Every row gives one point. The points of each table are mixes of a few directions, plus a little noise. Count the directions of each table, and those that both share. Where both have some left over, give the other angles between the two spaces (their principal angles), to ten degrees, smallest first.

First, 7 rows:
[[-0.19 -0.38 -0.26]
 [-0.28 -0.11 -0.36]
 [-0.57  0.46 -0.69]
 [ 0.40 -0.95  0.42]
 [ 0.27  0.33  0.39]
 [ 0.43  0.63  0.61]
 [-0.07  0.05 -0.09]]
Second:
[[ 0.01  0.29  0.05]
 [-0.13  0.41  0.01]
 [-0.71  0.30 -0.24]
 [-0.26 -0.39 -0.16]
 [ 0.55 -0.78  0.13]
 [ 1.12  0.17  0.47]
 [-0.59 -0.05 -0.25]]
Directions: first 2, second 2, shared 1; angles 30

First:
[[ 0.11  0.04 -0.19  0.12  0.04 -0.15]
 [-0.47 -0.11  0.73 -0.51 -0.15  0.60]
 [-0.11 -0.04  0.15 -0.12 -0.02  0.13]
 [-0.56 -0.11  0.88 -0.59 -0.17  0.72]
 [-0.28 -0.05  0.40 -0.26 -0.07  0.32]
 [ 0.81  0.17 -1.23  0.83  0.26 -1.00]
 [ 0.06  0.00 -0.08  0.06  0.02 -0.06]
 [ 0.46  0.10 -0.69  0.46  0.13 -0.56]]
Second (6 x 6):
[[ 0.20  0.22 -0.05  0.66 -0.01  0.50]
 [-0.24 -0.26  0.06 -0.79  0.01 -0.60]
 [ 0.00  0.00  0.00  0.00  0.01 -0.01]
 [-0.33 -0.34  0.07 -1.04  0.01 -0.80]
 [-0.04 -0.04  0.00 -0.12  0.00 -0.09]
 [ 0.41  0.41 -0.08  1.30 -0.03  0.99]]
Directions: first 1, second 1, shared 0; angles 80

First, 10 rows:
[[-0.30 -0.50  0.01 -0.10 -0.15 -0.65 -0.31 -0.33 -0.55]
 [-0.19  0.29  0.25  0.06  0.07 -0.03  0.19 -0.21  0.22]
 [-0.45  0.37  0.79  0.00  0.15  1.15 -0.52 -0.46 -0.13]
 [ 0.32  0.32  0.14  0.10 -0.09 -0.36  0.15  0.01  0.49]
 [-0.42 -0.01  0.47 -0.07 -0.05  0.71 -0.45 -0.21 -0.18]
 [ 0.26  0.05 -0.25  0.03  0.35 -0.29  0.13 -0.22 -0.33]
 [ 0.21  0.33 -0.89  0.13  0.32 -0.41  1.48  0.66  0.75]
 [ 0.45 -0.38 -0.60 -0.11 -0.09  0.84 -0.21  0.88 -0.14]
 [-0.61 -0.43 -0.07 -0.05 -0.18 -1.23  0.26 -0.37 -0.20]
 [ 0.74 -0.01  0.16  0.00 -0.28  0.27 -0.75  0.22  0.07]]
Second, 8 rows:
[[-0.15  0.35  0.19 -0.29 -0.23 -0.14  0.04 -0.15  0.27]
 [-0.16 -0.63 -0.54  0.09  0.83  0.57  0.34  1.12  0.02]
 [ 0.12 -0.44  0.31  0.56  0.37 -0.26 -0.50 -0.44 -0.59]
 [-0.58  0.18  0.68 -0.56  0.50 -0.31 -0.28  0.05  0.32]
 [ 0.15  0.49 -0.16 -0.46 -0.47  0.02  0.13  0.00  0.29]
 [ 0.19  0.57 -0.12  0.04 -1.07 -0.10  0.31 -0.57  0.21]
 [-0.20 -0.27 -0.54  0.67 -0.29  0.44  0.86  0.34  0.21]
 [ 0.60 -0.23  0.15 -0.04  0.40 -0.25 -0.92 -0.31 -0.73]]
Directions: first 5, second 4, shared 2; angles 60, 80

First:
[[-0.30  0.13  0.61 -0.05 -1.11  0.12  0.66 -0.13 -0.56 -0.07  0.02 -0.81]
 [-0.14  0.23 -0.16  0.02  0.61 -0.62 -0.43  0.49 -0.01  0.05  0.05  0.15]
 [-0.51  0.29  0.68  0.01 -1.06 -0.48  0.27  0.26 -0.76 -0.04  0.10 -0.71]
 [-0.07  0.25 -0.36  0.03  1.05 -0.71 -0.60  0.61  0.16  0.06  0.04  0.34]
 [ 0.57 -0.77 -0.09  0.03 -0.73  1.25  0.19 -1.09  0.43 -0.04 -0.08  0.52]
 [ 0.33 -0.02 -0.46 -0.08  0.89  0.51  0.27 -0.17  0.51  0.00 -0.14  0.06]
 [ 0.06  0.01 -0.23  0.03  0.49 -0.19 -0.32  0.17  0.17  0.03  0.01  0.29]
 [-0.26 -0.05  0.44  0.07 -0.93 -0.32 -0.18  0.04 -0.46  0.00  0.11 -0.06]
 [ 0.34 -0.09 -0.44 -0.05  0.79  0.47  0.13 -0.19  0.51  0.00 -0.12  0.19]]
Second (10 x 12):
[[-0.11  0.16  0.00  0.07  0.08  0.07 -0.05  0.16  0.16  0.06  0.06 -0.06]
 [-0.37  0.39 -0.01  0.23  0.25  0.19 -0.21  0.41  0.42  0.24  0.27 -0.19]
 [ 0.31 -0.34  0.02 -0.20 -0.21 -0.18  0.13 -0.38 -0.37 -0.22 -0.23  0.20]
 [ 0.65 -0.74 -0.02 -0.41 -0.45 -0.35  0.35 -0.75 -0.78 -0.50 -0.48  0.39]
 [-0.33  0.41  0.02  0.24  0.23  0.20 -0.19  0.40  0.42  0.22  0.26 -0.22]
 [-0.90  1.05  0.03  0.58  0.64  0.50 -0.46  1.07  1.08  0.66  0.69 -0.54]
 [ 0.73 -0.88 -0.01 -0.49 -0.54 -0.42  0.39 -0.90 -0.92 -0.56 -0.57  0.45]
 [-0.65  0.74  0.03  0.43  0.48  0.37 -0.34  0.79  0.80  0.51  0.49 -0.43]
 [ 0.37 -0.43  0.00 -0.25 -0.26 -0.21  0.22 -0.47 -0.46 -0.28 -0.30  0.22]
 [ 0.25 -0.32 -0.01 -0.16 -0.18 -0.14  0.14 -0.34 -0.32 -0.20 -0.20  0.17]]
Directions: first 3, second 1, shared 0; angles 60

First:
[[-0.41  0.05  0.28  0.29  0.03 -0.34  0.08 -0.03  0.40 -0.20 -0.12 -0.08
   0.15  0.07  0.18 -0.19 -0.25 -0.46]
 [-0.23  0.79  0.56  0.46  0.58 -0.48 -0.27 -0.32  0.10  0.00  0.55  0.72
   0.59  1.54 -0.17  0.10 -0.27 -0.21]
 [-0.08  0.33 -0.35  0.36 -0.17 -0.47 -0.03  0.26  0.26  0.18 -0.07  0.45
   0.25 -0.25 -0.20 -0.36  0.13  0.36]
 [-0.06 -0.19  0.55 -0.28  0.39  0.40  0.00 -0.37 -0.19 -0.29  0.23 -0.35
  -0.12  0.70  0.20  0.40 -0.24 -0.57]
 [-0.46 -0.16 -0.71  0.18 -0.13 -0.09  0.22  0.45  0.67 -0.31 -0.23 -0.03
  -0.10 -0.92 -0.07 -0.49  0.14 -0.09]
 [-0.21  0.20 -0.24  0.33 -0.19 -0.44  0.04  0.24  0.39  0.04 -0.17  0.22
   0.18 -0.39 -0.04 -0.38  0.04  0.11]
 [ 0.11 -0.10  0.51 -0.17  0.12  0.19 -0.04 -0.31 -0.29  0.00  0.06 -0.26
  -0.05  0.46  0.18  0.31 -0.18 -0.26]
 [ 0.06 -0.16  0.40  0.22 -0.71 -0.63  0.12  0.07  0.09  0.37 -0.72 -0.37
   0.00 -0.88  0.35 -0.29 -0.15  0.07]
 [ 1.08 -0.45 -0.62 -1.27  0.53  1.81 -0.25 -0.25 -1.40  0.09  0.82 -0.08
  -0.64  0.58 -0.44  1.09  0.61  0.75]
 [-0.19 -0.27  0.64 -0.11  0.11  0.09  0.08 -0.29  0.01 -0.24 -0.09 -0.53
  -0.09  0.26  0.36  0.19 -0.33 -0.70]
 [ 0.36 -0.04 -1.01 -0.02 -0.53 -0.02  0.01  0.51 -0.06  0.39 -0.25  0.30
  -0.13 -1.19 -0.33 -0.35  0.52  0.99]]
Second (10 x 18):
[[ 0.39  0.08 -0.44  0.04  0.01 -0.32 -0.22  0.27 -0.30  0.48  0.44  0.25
   0.02 -0.72 -0.63 -0.40  0.27  0.90]
 [-1.14 -0.16 -0.27 -0.20  0.60  0.23 -0.55  0.57 -0.13 -0.05  0.82  0.01
   0.69 -0.45 -0.49  0.30 -0.34 -1.15]
 [ 0.18 -0.41 -0.06 -0.24 -0.21 -0.10  0.02 -0.15  0.07  0.15 -0.10 -0.61
  -0.53 -0.67  0.15 -0.02 -0.05  0.24]
 [ 0.40 -0.16  0.38  0.15 -0.20 -0.64  0.25 -0.27  0.53 -0.02 -0.29 -0.64
  -0.50 -0.41  0.25 -0.60 -0.05  0.34]
 [ 0.09 -0.18  0.15 -0.15 -0.46  0.03 -0.08  0.28 -0.34  0.34 -0.38 -0.17
   0.28 -0.63  0.11  0.07  0.01 -0.12]
 [-0.53 -0.10  0.39  0.19  0.04  0.84  0.50 -0.31 -0.46 -0.74 -0.37  0.30
  -0.03  1.00  0.47  0.56 -0.39 -0.78]
 [-0.27  0.51  0.78  0.80  0.23 -0.71  0.27  0.24  0.28 -0.42 -0.03  0.49
   0.87  0.48 -0.16 -0.89 -0.20 -0.54]
 [-0.03  0.02 -0.43 -0.21  0.42 -0.10 -0.22 -0.21  0.52 -0.04  0.52 -0.19
  -0.45  0.17 -0.17  0.05  0.06  0.22]
 [ 1.03  0.31 -0.62 -0.13 -0.06  0.22  0.19 -0.62  0.10  0.08 -0.04  0.39
  -0.91  0.88  0.04  0.20  0.54  1.52]
 [-0.10  0.09  0.10 -0.31 -0.41  0.47 -0.16  0.22 -0.23  0.20 -0.59  0.15
   0.58  0.34  0.43  0.68  0.12 -0.65]]
Directions: first 4, second 6, shared 2; angles 30, 60

First, 10 rows:
[[-0.06 -0.51  0.20 -0.39 -0.25  0.07  0.62  0.16 -0.53  0.11  0.05 -0.33
   0.77 -0.09 -0.15  0.45 -0.14  0.18  0.06  0.91  0.59 -0.09 -0.49 -0.57]
 [ 0.39 -0.34 -0.09 -0.09  0.46 -0.17  0.33  0.41 -0.21  0.14 -0.18 -0.07
   0.28 -0.45 -0.08 -0.15 -0.28 -0.19  0.40  0.61  0.26  0.10 -0.23 -0.41]
 [ 0.82 -0.43  0.25 -0.39  0.68  0.08  1.13  0.59  0.41  0.39 -0.53 -0.11
   0.15 -0.47 -0.42 -0.32  0.19 -0.66  1.24  0.90  0.11  0.24 -0.24 -0.42]
 [-0.11 -0.20  0.02  0.13  0.03  0.00 -0.15 -0.03 -0.02 -0.19  0.02  0.25
  -0.16 -0.13  0.32  0.05 -0.55 -0.12  0.14 -0.02 -0.23  0.08 -0.11 -0.12]
 [-0.48  0.09 -0.53  0.44 -0.15 -0.40 -1.10 -0.17 -0.81 -0.30  0.42  0.10
   0.12 -0.11  0.48  0.10 -0.69  0.54 -1.05 -0.37  0.17 -0.17  0.03 -0.01]
 [-0.03 -0.06 -0.26  0.30  0.24 -0.23 -0.50  0.06 -0.18 -0.18  0.03  0.23
  -0.20 -0.28  0.34 -0.15 -0.59 -0.05 -0.09 -0.16 -0.15  0.06  0.02 -0.05]
 [-0.58  0.50 -0.28  0.28 -0.51 -0.11 -0.92 -0.45 -0.33 -0.21  0.42 -0.02
  -0.06  0.42  0.19  0.17  0.12  0.60 -1.11 -0.77  0.03 -0.24  0.28  0.42]
 [ 0.17  0.01  0.64 -0.65 -0.41  0.52  1.21 -0.04  0.49  0.39 -0.18 -0.46
   0.37  0.49 -0.71  0.29  1.16 -0.07  0.48  0.46  0.27 -0.06 -0.09  0.02]
 [ 0.40  1.15 -0.35  0.21  0.30 -0.11 -0.44 -0.10  0.73  0.29 -0.17 -0.13
  -0.64  0.38 -0.54 -0.77  1.47  0.05 -0.35 -1.14 -0.27 -0.03  0.90  1.04]
 [-0.48 -0.17  0.39  0.19 -0.40  0.34 -0.18 -0.44  0.44 -0.45  0.09  0.55
  -0.60  0.23  0.58  0.31 -0.65 -0.29  0.32 -0.43 -0.76  0.11 -0.09  0.08]]
Second (9 x 24):
[[-0.57 -0.46  0.29 -0.60 -0.93  0.13  0.53 -0.02 -1.15  0.10  0.34 -0.50
   1.31  0.36 -0.05  0.83 -0.13  0.69 -0.50  0.99  1.05 -0.16 -0.76 -0.85]
 [-0.16 -0.15  0.10 -0.19 -0.28  0.05  0.20 -0.02 -0.33  0.05  0.10 -0.20
   0.41  0.10 -0.06  0.29  0.02  0.22 -0.17  0.33  0.34 -0.08 -0.21 -0.23]
 [-0.33 -0.01  0.01 -0.06 -0.32 -0.11 -0.27  0.10 -0.60 -0.13  0.08  0.28
   0.23  0.23  0.54 -0.07 -0.65  0.11  0.05 -0.02  0.11  0.33 -0.41 -0.56]
 [ 0.51  0.37 -0.23  0.48  0.79 -0.08 -0.36  0.00  1.02 -0.05 -0.28  0.34
  -1.07 -0.33 -0.08 -0.64  0.24 -0.56  0.38 -0.77 -0.84  0.05  0.67  0.78]
 [-0.01  0.18 -0.11  0.20  0.15 -0.13 -0.41  0.08  0.04 -0.13 -0.08  0.41
  -0.36  0.01  0.41 -0.39 -0.41 -0.20  0.24 -0.41 -0.35  0.30  0.02 -0.06]
 [ 0.06  0.03 -0.02  0.04  0.07  0.00 -0.01 -0.01  0.11  0.00 -0.03  0.01
  -0.09 -0.04 -0.03 -0.05  0.05 -0.05  0.02 -0.05 -0.07 -0.01  0.07  0.09]
 [ 0.40 -0.25  0.16 -0.21  0.14  0.32  0.91 -0.23  0.62  0.34  0.04 -0.92
   0.28 -0.29 -1.22  0.64  1.35  0.15 -0.41  0.62  0.39 -0.82  0.44  0.73]
 [-0.04  0.41 -0.26  0.45  0.34 -0.30 -0.95  0.19  0.07 -0.31 -0.20  0.95
  -0.83  0.05  0.96 -0.90 -0.98 -0.45  0.55 -0.94 -0.80  0.71  0.02 -0.17]
 [ 0.15 -0.10  0.07 -0.09  0.04  0.13  0.36 -0.09  0.24  0.13  0.02 -0.36
   0.12 -0.11 -0.48  0.26  0.53  0.07 -0.17  0.26  0.17 -0.32  0.16  0.28]]
Directions: first 4, second 2, shared 1; angles 40

First (10 x 32):
[[-0.17  0.07  0.48  0.92 -0.05 -0.22 -0.32  0.83 -0.25  0.03  0.68  0.08
   0.00  0.35 -0.97  0.71  0.11  0.06  0.65 -0.77  0.28  0.40 -0.30 -0.37
   0.15 -0.13 -0.46 -0.25 -0.19  0.23 -0.03 -0.03]
 [-0.14  0.26  0.54  0.23 -0.13  0.00 -0.18  0.42 -0.42  0.44  0.48 -0.03
   0.11  0.34 -1.00  0.39 -0.14  0.15  0.21 -0.42  0.57  0.30 -0.28 -0.30
   0.37  0.04 -0.21 -0.07 -0.04  0.32 -0.34  0.09]
 [ 0.26 -0.54 -0.39  0.59  0.00  0.06 -0.23 -0.06  0.16 -0.43 -0.32 -0.09
  -0.19  0.18  0.27  0.19 -0.36 -0.34  0.30 -0.07 -0.35 -0.22 -0.11 -0.22
  -0.04 -0.14  0.19 -0.04  0.07  0.04  0.77  0.42]
 [ 0.41 -0.09 -0.51 -0.39  0.33  0.46  0.04  0.17  0.36 -0.20 -0.35 -0.18
  -0.54 -0.13  0.68 -0.23 -0.62 -0.01 -0.30 -0.08 -0.08 -0.02 -0.55  0.37
  -0.01  0.19  0.34 -0.25  0.15  0.27 -0.16  0.36]
 [ 0.25 -0.26 -0.47  0.09  0.13  0.24 -0.26 -0.15  0.25 -0.15 -0.19 -0.49
  -0.48 -0.08  0.28  0.27 -0.41 -0.10  0.02 -0.16 -0.02 -0.02 -0.17  0.33
   0.01 -0.05 -0.03 -0.11 -0.12  0.58  0.40  0.05]
 [-0.24  0.55 -0.16 -0.52  0.52 -0.07  0.38  0.93  0.57 -0.32  0.59  0.38
  -0.42 -0.73  0.82 -0.21  0.89  0.52 -0.17 -0.41 -0.35  0.54 -0.20  0.96
  -0.61  0.14 -0.62 -0.44 -0.45 -0.16 -1.22 -1.07]
 [ 0.17 -0.12 -0.31 -1.24 -0.41  0.48 -0.21 -2.18 -0.21  0.98 -0.90 -1.37
   0.01 -0.28  0.00 -0.15 -0.67 -0.04 -0.86  1.05  0.67 -0.47  0.89  0.51
   0.42  0.07  0.31  0.78 -0.07  1.10  0.80 -0.08]
 [-0.46  0.01  0.21  0.02 -0.24 -0.69  0.41 -0.37  0.01 -0.24  0.02  0.65
   0.69 -0.28  0.38 -0.37  1.19 -0.05  0.07  0.57 -0.59 -0.24  0.95 -0.16
  -0.48 -0.19 -0.15  0.35 -0.07 -1.07  0.10 -0.64]
 [-0.16 -0.10  0.26  0.10 -0.27 -0.36  0.22 -0.31 -0.23 -0.06 -0.18  0.48
   0.60  0.17 -0.01 -0.33  0.33 -0.16  0.01  0.51 -0.24 -0.33  0.44 -0.53
  -0.05 -0.06  0.24  0.29  0.23 -0.78  0.21  0.18]
 [ 0.07  0.13  0.34  0.14  0.06  0.04  0.15  0.76 -0.27 -0.03  0.14  0.62
   0.18  0.44 -0.37 -0.25 -0.31 -0.04  0.05 -0.21  0.11  0.06 -0.65 -0.58
   0.28  0.18  0.37 -0.22  0.42 -0.48 -0.58  0.70]]
Second:
[[-0.14  0.00  0.28  0.76  0.09 -0.42  0.22  1.05 -0.03 -0.59  0.36  0.99
   0.29  0.28 -0.02 -0.10  0.47 -0.09  0.50 -0.32 -0.49  0.05 -0.29 -0.61
  -0.24 -0.07  0.01 -0.29  0.19 -1.02 -0.29  0.22]
 [-0.02 -0.01  0.01  0.01  0.00 -0.01  0.00  0.05 -0.01 -0.03  0.03  0.05
   0.02 -0.01 -0.01  0.00  0.03  0.00  0.02 -0.02 -0.01  0.00 -0.01 -0.02
  -0.03  0.01 -0.01 -0.01  0.04 -0.05 -0.02  0.01]
 [-0.06 -0.01  0.13  0.31  0.02 -0.18  0.09  0.43  0.00 -0.23  0.16  0.42
   0.12  0.11 -0.01 -0.05  0.19 -0.03  0.20 -0.13 -0.18  0.04 -0.15 -0.24
  -0.09 -0.03 -0.01 -0.13  0.08 -0.41 -0.11  0.08]
 [-0.18 -0.03  0.36  0.98  0.10 -0.52  0.27  1.29 -0.02 -0.73  0.46  1.24
   0.38  0.34 -0.03 -0.14  0.57 -0.14  0.62 -0.40 -0.62  0.08 -0.38 -0.76
  -0.29 -0.11  0.01 -0.35  0.24 -1.25 -0.36  0.28]
 [ 0.28  0.05 -0.58 -1.57 -0.17  0.86 -0.45 -2.09  0.06  1.17 -0.73 -2.01
  -0.63 -0.57  0.05  0.20 -0.93  0.21 -1.00  0.67  0.98 -0.14  0.59  1.23
   0.47  0.16 -0.03  0.58 -0.39  2.06  0.58 -0.44]
 [ 0.13  0.02 -0.23 -0.63 -0.06  0.33 -0.17 -0.84  0.01  0.47 -0.29 -0.81
  -0.25 -0.24  0.02  0.09 -0.38  0.10 -0.39  0.27  0.39 -0.06  0.25  0.50
   0.19  0.06 -0.01  0.23 -0.18  0.83  0.22 -0.17]
 [ 0.05  0.01 -0.12 -0.26 -0.03  0.14 -0.06 -0.35  0.02  0.19 -0.12 -0.34
  -0.10 -0.09  0.01  0.03 -0.14  0.03 -0.16  0.10  0.17 -0.02  0.11  0.21
   0.07  0.01 -0.02  0.10 -0.07  0.34  0.10 -0.07]
 [-0.07 -0.02  0.13  0.35  0.03 -0.20  0.08  0.48 -0.02 -0.26  0.18  0.46
   0.15  0.13  0.00 -0.03  0.20 -0.04  0.23 -0.15 -0.23  0.03 -0.14 -0.27
  -0.12 -0.03  0.00 -0.14  0.09 -0.46 -0.13  0.09]]
Directions: first 5, second 1, shared 1
